Each row is a point. Examples show where two turns around zero, p and q, send a point. Where does a point land after both, in the order given? Backwards means that the second turn is done in reverse. Each puzzle has new turns, and all numbers are rounded.

Turn p:
[ -4.0 -11.1] => [ 9.1 -7.5]
[ 28.1 -14.8] => [23.4 21.4]
[-17.6  23.0] => [-27.6  -8.8]
[-6.5  3.0] => [-5.0 -5.1]
Turn q:
[ 18.6 -13.9] => [ -8.1 -21.8]
[-23.6  15.3] => [ 8.0 27.0]
[-14.1  -9.3] => [-12.9  10.9]
[19.1  7.9] => [ 13.0 -16.1]
Where do these land?
q, then p: [ 15.3 -33.1] => [ 13.3 -33.9]
q, then p: [ 1.3 14.0] => [ 2.1 13.9]
q, then p: [-16.3  15.0] => [-15.4  15.9]
p, then q: [-0.3  4.1] => [-0.1  4.1]

Turn p:
[-7.0 20.3  5.6] => [-14.5  14.7   8.0]
[ -9.2 -31.6   5.0] => [  0.9 -23.6 -23.5]
[35.5 17.1  5.5] => [10.1 -2.3 38.4]
[ -9.6 -15.3  -8.5] => [  6.0  -3.6 -18.7]
[-9.7  9.4 -7.7] => [-2.4 14.7 -4.4]
Turn q:
[ -8.6 -11.2 -16.8] => [  4.8  -5.9 -20.6]
[-17.3   1.4  32.2] => [-33.9  10.4   9.0]
[-6.1 -6.0 -2.1] => [-3.6 -2.3 -7.7]
[27.3  2.7  3.1] => [ 13.2 -11.0  21.6]
[-16.5  -0.7 -29.2] => [ 13.5   6.8 -29.9]
[21.1 14.0 12.8] => [ 6.0  2.2 27.6]
Where do these land?
p, then q backwards: [-5.8 16.9  4.9] => [-7.9  9.1 14.1]
q, then p backwards: [-24.5 -39.1   6.9] => [-30.1 -22.1  27.9]
q, then p backwards: [ 26.7   8.4 -10.8] => [ 27.2  -4.2 -11.8]
q, then p: [11.3  2.9  6.3] => [ -7.8 -10.0   4.0]
p, then q: [-7.7 10.9 -7.3] => [ 5.2 14.0  2.9]

Turn p:
[-10.1  -3.0  16.2  -0.6] => [ 16.3 -10.1  -1.7  -1.9]
[ -0.3  -3.5   8.9 -21.7] => [  9.9  -1.3  16.7 -13.6]
[ -2.4  -7.6 -28.3  12.3] => [-29.8  -5.9  -8.6   4.5]
[ 11.9   0.2 -16.7   5.3] => [-17.9  10.6  -3.8   1.1]
[-21.6  30.1 -16.1  24.3] => [-9.6 -8.4 -4.4 45.2]
[ 23.2 -13.0  -3.7 -11.4] => [ -7.6  16.2   2.3 -23.0]
[-0.7 -3.1 39.8 -8.2] => [ 38.8  -1.0  -0.5 -12.3]
Turn q:
[-12.6  17.9  32.8   6.9] => [ 1.3 16.6 20.3 30.2]
[  5.7 -28.9  -8.2  26.4] => [-10.9 -36.3  10.6  -9.1]
[ 17.7 -15.0 -16.8 -19.5] => [  8.5 -11.7 -28.3 -13.9]
[ -4.6   0.0 -17.8 -26.7] => [ 16.7  11.3 -16.1 -19.6]
[ 3.5 15.3  0.1  7.0] => [-13.5   9.8   0.7   4.0]
[-9.7 10.7  9.9  5.9] => [-2.1 10.2 12.7  8.4]
Where do these land?
q, then p backwards: [ 15.9   6.7 -28.5   5.2] => [ 11.6 -27.0 -14.8   7.3]
p, then q: [-19.9   1.6  -3.7 -31.2] => [ 19.2 -15.0   4.2  27.8]
q, then p: [ -5.8 -16.6  21.8  11.7] => [ 11.0   0.2 -25.5 -12.3]
p, then q: [25.3 -8.0 15.7 13.8] => [-10.8  19.3 -20.5 -15.2]
q, then p: [-10.3  13.3  20.1   9.4] => [ 17.8   2.1 -14.9  15.2]
q, then p backwards: [ -5.2   3.0 -25.5  -9.0] => [ 17.4 -20.1   6.2  -4.7]
